Each point is reached from the start by the listed moves, each made once or not at all, plus a little noise. Is the number of moves made odd or even? Then give how often each move was made.

Moves:
(1): [ 11 -10 -43 -45]
(2): [ 31  18 -38 -46]
Start: [-21  10  17  -9]
Points:
[-20  10  16 -12] => even (0, 0)
[  8  27 -19 -59] => odd (0, 1)
[ 17  18 -64 -94] => even (1, 1)

Moves:
(1): [ 31   8 -12 -31  11  -9 -12  14  19 -23  -6]
(2): [  1  18   5  -8   2 -13  -2 -15 -31  24  10]
(3): [ -9 -16   3   3 -10  -5  17   3  10  18  21]
(4): [ -4   8  -5  12 -24  13  -3  21  -7  -4  13]
(5): [ 17  -1  23   1   5   2   5   3  10 -12   4]
(6): [-12   1   1  29   5  12   7 -29  30  13  31]
(7): [ 14  -4 -11   4  15 -27  14  -2   9 -14  13]
(8): [-20 -10  25  16  14  -8 -10  40  32   3 -10]
(9): [ -4  -9  -7   4 -12 -12 -26 -13  10  -3  12]
(10): [ 22 -21   8  11  28 -10  -2  -4  12  10  20]
(11): [-19  -1   2  -8  -9  28 -15   8   0 -28  15]
Start: [-12 -10 -15   1  32   5   2 -12  -7  -1  -1]
Points:
[-14 -40   1  22  69   5 -55   4  95 -32  61] => even (1, 0, 0, 0, 0, 1, 0, 1, 1, 1, 1)
[-22  -5  -3 -23  39 -11 -63  23  24 -29  18] => odd (1, 1, 0, 0, 0, 0, 0, 1, 1, 0, 1)
[ 10 -17  12  32  79  -6   9 -51  23  -9  92] => even (0, 1, 0, 0, 1, 1, 1, 0, 0, 1, 1)
[-60 -11  37  47  15  35   1  17  36  12  83] => odd (0, 1, 1, 1, 1, 1, 0, 1, 0, 0, 1)
[-13 -26  48  13  71   5 -24  20  16  -8  36] => odd (0, 1, 0, 0, 1, 0, 0, 1, 0, 1, 1)
[-19 -17 -12  13  68   1 -15  18  82 -52  39] => odd (1, 0, 0, 0, 0, 1, 1, 1, 0, 0, 1)
[  0 -54  10  49  48 -10   2 -50  63  24  88] => odd (0, 0, 1, 0, 1, 1, 0, 0, 1, 1, 0)

Moves:
(1): [  8  -3   9   7 -14  -2 -16  23 -12   5   5  -2 -15   3   1   3   3  10
  -5  -8   5   8  23  -8   8]
(2): [ -9  14  -4   0  -3 -10  -3 -14   4  11 -24  10   6  -8  19   7   0  -9
   1  -7  -2   4  -8   9  11]
(3): [ -6  -3  11  11  -3  -6   0   4  -2  15  -8  11 -11  -6   0   1  -8 -19
 -16   9  -5  13   8 -13  -4]
(4): [ -2   5  -7  24   4   8   8   5  -1  -1  -2   5 -13  -1 -11 -10  -2 -20
   5  -7  16  -4  25  -2  -4]
(5): [ -2  -2 -10  -1   9  -2   4   3   5   5 -14   3 -10  15   4  -7  -1  12
  -6  -3  -4   7  -2  -1  10]
(6): [ -5   1   9  -1   4   0 -17  -5   0   9  14  -3 -10  21   3   9 -25   2
  -3   4  -7  10   1 -16   3]
(7): [ -1 -10   5   1   7   0   4 -12   1 -14   4 -11  11   1  -5   2  -2  -2
   7   1   0  17   0   0   3]
(8): [  2  13   1  -2   9  -4   8  -7   4   5   2 -13  20  -5   4   3   4   8
  -3  15 -14 -20  13   1   9]
(9): [ 20   5  10 -11   0  -1   4  11  17   1  13   9   4   6  -1  -4 -11  19
  -4  -6   9  -3 -12  21  15]
(10): [ 24  18  -5   3  -1  18   0  14  15   4 -14 -16   1  -3   6 -11  10   7
  -3  -5  14   3   5 -18 -10]
(11): [ 13  -2   2  -4   8  -4   2  -3   7  12   9   7 -12 -14  -1   7   8   9
   0 -10  -4   6  -5 -10   0]
(12): [  3   3  11   3   9   3  -3  -9   1  10 -11   5  -5  -4  -8  -2   1  12
   0   9  -1   3  -6  -5  15]
(13): [-17 -13  10   2  11 -10 -12   9   0  -1  12   1   2   4 -11  11  16 -20
   2 -17   9 -10   7  -1 -15]
(14): [  3  -1   4  -2  -6  18   6 -10  10   3  10  -8  21  17  -6   3 -12  19
   9  -8 -16   7  -3 -18  -7]
(15): [ 12 -11  -2   8  -2  -6  -1   2  -7   0   7   8  -3  10   5  11   6  -1
  -1   8   5  -4   1  -3   0]
(16): [ 14   4   8 -20  -2  11   9 -11  -5  -1  -2 -12   5 -13 -13  26  18 -12
   2 -19   4  -7   8  18  -6]
(17): [  1   3   6  -5 -12 -11  -2  -3  18  -9  -7  -4 -15   4   6  -2  17   4
  -2 -12  -1 -17   3  -8 -12]
(18): [  2   5   0 -11   4  -7  -4  -1  12 -12   2  16   4  -2   0   5  -1  13
   0   2  12   9   8  16  -2]
(19): [ -1  -5   9 -11   0  -8   6 -12  -6   7   0  -8  -7  -3  13 -13  11  11
   7   5  -4 -12   3  -1  -9]
(20): [ -9   7   6  11   4 -18  -2  -6 -28  12   3  -3  10   8 -15  -2   2  -8
 -10   8  -2  -2   6  -3  -3]
(21): [  3   9  -1   0   0   4  -1  12  -3  -5  -4   5  -6  10   5   3  -1  -6
  11  -5  -7   4   3 -16  -2]
(22): [ -6   3  -4  -5   2   7  -1  -8  -4  10   8  -2   7  -2 -12  -9  11 -18
  10  11  -4  12   3   3   4]
(23): [ -2 -24   0 -14   1  -4  -4 -17  -4   6 -19  24  -9 -10   4 -22 -12 -27
  -7   5  -3  -1   5 -26   6]
(24): [  0 -10   3   5   7  17 -14  -5 -14 -14  10   3  -9   6  12 -17   6   5
 -16  -6  -1 -10  -5  18  -1]
Start: [ -4  22   1   2  -5  -2 -17   3  -8  12  10  -9   0   8   9   9   3  -9
  21  13  16 -10  21  10   4]
Points:
[ 33  24  45 -57  12  28 -40 -95  24  31 -12  -9 -10  -2  26  -9  34   6
  25 -17   5  19  29 -27  -1] => even (0, 1, 0, 0, 0, 1, 1, 0, 0, 1, 1, 1, 0, 1, 0, 1, 1, 1, 1, 0, 0, 1, 1, 1)
[ 42  40  24  17 -29  -8 -24  32   2  56  15 -17  -9  60  -6  -7  17  18
  -3   6  20  15  53 -38   5] => even (1, 0, 1, 0, 1, 0, 0, 0, 1, 1, 0, 0, 0, 1, 1, 0, 1, 0, 0, 1, 0, 1, 0, 0)
[ 53  18  40 -27 -18  33 -56 -11   2  50  12  29  -8  30  25  11 -15 -20
 -12 -10  30  34  53  -6  21] => odd (1, 1, 1, 0, 0, 1, 0, 0, 1, 1, 0, 0, 0, 1, 1, 1, 0, 1, 0, 0, 0, 1, 1, 1)
[-10   5  33 -28  19  -2  -8 -64 -24  43 -17  15  26  11 -42   3   0 -41
   9  27  -4  50  45 -18  21] => even (0, 0, 1, 0, 1, 0, 1, 0, 0, 0, 0, 1, 0, 1, 0, 1, 0, 1, 0, 1, 0, 1, 1, 0)
[ 20  -3  15  -4  27  20  -8 -53  -9   8  38  15   2  15  19 -25  18 -20
  42  26  -4  -5  73 -28   1] => even (0, 0, 0, 1, 0, 0, 1, 1, 0, 0, 1, 0, 0, 1, 1, 0, 0, 1, 1, 0, 1, 1, 1, 1)
[ 27  39  39 -45  12   9 -13 -54 -18  29   7 -33  41  32   5  10  -6  -4
  31  17  -8   1  63 -54 -11] => odd (0, 0, 0, 0, 0, 1, 1, 1, 0, 1, 0, 0, 0, 1, 0, 1, 0, 1, 1, 1, 1, 0, 1, 0)
[-17  15  34 -24  22 -39 -30 -46 -34  20  14  -2  15  29  21  -4 -21 -15
  26  47 -11  -8  56 -35   9] => even (0, 0, 0, 0, 0, 1, 1, 1, 0, 0, 0, 0, 0, 0, 0, 0, 0, 1, 1, 1, 1, 0, 1, 0)
[  0  45  -3  28  41   9 -17 -26   0  39 -19  11 -22   0  25  -6  18   7
   2   4   2 -26  35  20  45] => odd (0, 1, 0, 1, 1, 0, 0, 1, 0, 0, 1, 1, 0, 0, 0, 0, 0, 0, 0, 0, 0, 0, 0, 1)

Moves:
(1): [-2  1 12 -6 -8 -1 -6  3  5 -5  8  3  5  9 -7  4 -2  1 22 -3 -1 -1  1 10
  1  0 -4]
(2): [ 10   8   6  -1  -9   7 -15  16   7 -17 -21  14  -6  -3  21   8  -9 -10
  12   5  12 -15   2 -24 -15   6 -10]
(3): [  4 -10  -8  -7  13  18  -8   0  -3  -2  10   1 -12  -6   4  -8  -6  -9
  -2  -7  -8   1   0   0   3  12   8]
(4): [ -1   4  -1   5   1   4  13  -7  -6   3   3  -2   7   2  -4 -10  -6  -9
   6   5  -9   7  13  -1  -5   9  -2]
(5): [ -1  -9  -8   9 -15 -15 -23   1   6  -3 -15  12  -1   1  -2 -11  12   2
  11   1  -1  16   6   6  -1  -1 -27]
(6): [-12   4   2  -8  -4  -3   2  25  -8  12   6  -9  -6   4  12 -12  -1   1
   5  -3 -15 -11  -5  18 -15   8   6]
(7): [ -6   8 -26  -6  -3  -1   3  16   2  -3 -25   9  -1  -1  -9  -9  10   0
  -7   3   6   8  10   0  -9 -12  30]
(8): [  0  -2 -12   4  -4 -16   3  -9   3   6  10  -5   4   3   1   2 -12  23
  20   0   9 -11   3   9   7   6   1]
(9): [  3  -6  13  12 -14  -2   0 -20 -28   1   9  -2 -16  12 -24 -15   2  -5
   8  16   1   6   8  -2   6  16  15]
(10): [  0 -10  -5   5  20  -7  -5  -6  15   7  -3 -15  12  12   4   6   2  -9
 -10  -6   7 -15  10   0  16   8  -9]
(11): [ -7   7  17 -19   8 -12   5 -17 -34  -5 -12   7  -5 -15   2  -2  -2  -3
  13  -4   6  -2  -1   5 -17 -15  10]
(12): [ -2   0  -4  -6  -8  -3  -4   7   4 -10  -1   2   5   9   5  -1   2  14
 -14   5  -9  -2   1   5  15  19  -4]
(13): [  2  -9  -6  -1  -5  -9   2 -23   6  10   8   0  -1  -8  -9  -5  10   1
  -6  12  -4  11   3  -9  -7   9  -1]
(14): [ 15  -1 -14  -9  -2  -2 -10   6 -10   9  19   4  13  -5  -9  -1  16   9
  -2   1  -3 -14  -2  13  16  -1 -17]
(15): [  9   6  -8   8  11  -1   5   1   2   2   6  -1  -1  -7 -18 -14  -2  -1
   0 -11  -3  12   2   8  -4  13  10]
(16): [  4  -6   9  -4   9  -1   1   4   3  10 -10   0   1   2   5   4  -1  -3
   5   3  -5  13 -11  -7  -4  -6   3]
(17): [  0   2 -14  -6  -2  24   6  16   5  -7 -13   3  -4  17  -1 -16  11   4
   5  -7  15   8   2   2   4   1   9]
(18): [ 14   2 -16  -1   1  -6  -1   1   6  -5   9  -6  -3   7   1 -21  -5   7
   1   5   4   3  -8   4  14   9 -15]
(19): [ -3   4   6   3  32  -2  10   0   1  -2  -9  19   1 -23  -8  -8   6  -2
 -11   6   1   1   1 -11  15   3   8]
(20): [-12  -3   2  -6  -9  -5 -23   1 -10  11   9   6  13   4  -5  -5  18  -1
   1  -9   7   8  -8   1  12   4  -4]
(21): [-14  -3   3   9   2 -14 -13  -1   2  10  -2 -14  29  -6  -8  -1   2  -5
   4   3  -7 -22 -11   5 -18   5 -10]
(22): [  6   2   5   9  -6 -22   6   3 -16 -10  -9 -20  -7  -1  12  20  22 -17
   9   2  -9 -12 -24 -23   6  -1  -7]
(23): [ -8   6  15  10  25 -12 -12 -17   3  11  12  26   2  -5 -16  17   1  -9
   3  -1  -5   7  -9   3 -14  -2   7]
(24): [ -1  -4  -5  -4  -2  -3  11  13  -7 -13   7  -5  11   5  -3  15   8   7
   2   4   0 -17   5 -24 -16  -2   0]
Start: [ 13   2   6   7  -1  -2  15   3   6  -4  15 -19   9 -14   1 -17   3   8
   6   0   5  -4  26   5  11   6   2]
Points:
[ 36  -2 -46 -29 -35   7 -53  94   3 -32  40   7  22  21   0 -80  42  32
  48 -20   5 -14  22  27  25  74 -46] => even (1, 1, 1, 0, 1, 1, 0, 0, 0, 0, 0, 1, 0, 1, 1, 0, 1, 1, 0, 1, 0, 0, 0, 1)
[ 33 -19 -53  -8  53 -35 -13  -4   7  17  60  23  39  11 -90 -75  59  35
  22  10  18  12  34   8  66  84  39] => odd (1, 0, 1, 0, 0, 0, 1, 1, 1, 1, 0, 1, 1, 1, 1, 1, 1, 1, 1, 1, 0, 0, 1, 1)
[  4 -13  18 -31 -18 -95 -31  25 -32  11  25 -48  76  -4  20  13  54  16
  70   9  -6 -95 -11 -14  -8  46 -44] => even (1, 1, 0, 0, 0, 1, 0, 1, 0, 1, 1, 1, 1, 1, 0, 1, 0, 0, 0, 1, 1, 1, 0, 1)
[ 30  16 -58  -3  24 -42  34  29 -34 -16  -4 -59  60  -4 -32 -51  58  -9
  29  -4  13 -49  20  -5  -3  20   1] => odd (0, 0, 0, 1, 0, 0, 1, 0, 0, 1, 1, 0, 0, 1, 1, 0, 1, 1, 0, 0, 1, 1, 0, 1)
[ 14  14 -15 -22  37 -53  -1 -14 -27  32  19   5  68 -55 -67 -85  46   2
  32  10  -2  21  15  22   4  24  10] => even (1, 0, 0, 1, 0, 0, 1, 0, 0, 0, 1, 0, 1, 1, 1, 1, 0, 1, 1, 1, 1, 0, 0, 0)
[-16 -12  -5   2  13 -45 -25 -36 -20  13  45  14  55 -21 -64 -53  35  11
  86 -19   6  13  32  20 -44  47  -1] => odd (1, 0, 1, 1, 1, 0, 0, 1, 0, 0, 1, 0, 1, 0, 1, 0, 1, 0, 0, 1, 1, 0, 1, 1)
[  5  -1 -29 -15  42 -10  -5  21  -6 -12 -52  12  15 -37 -16 -89  30  -1
  25   2  18  24  13   9  -1   2  18] => odd (0, 0, 1, 0, 1, 0, 1, 0, 0, 0, 1, 0, 0, 0, 0, 1, 1, 1, 1, 0, 1, 0, 0, 0)
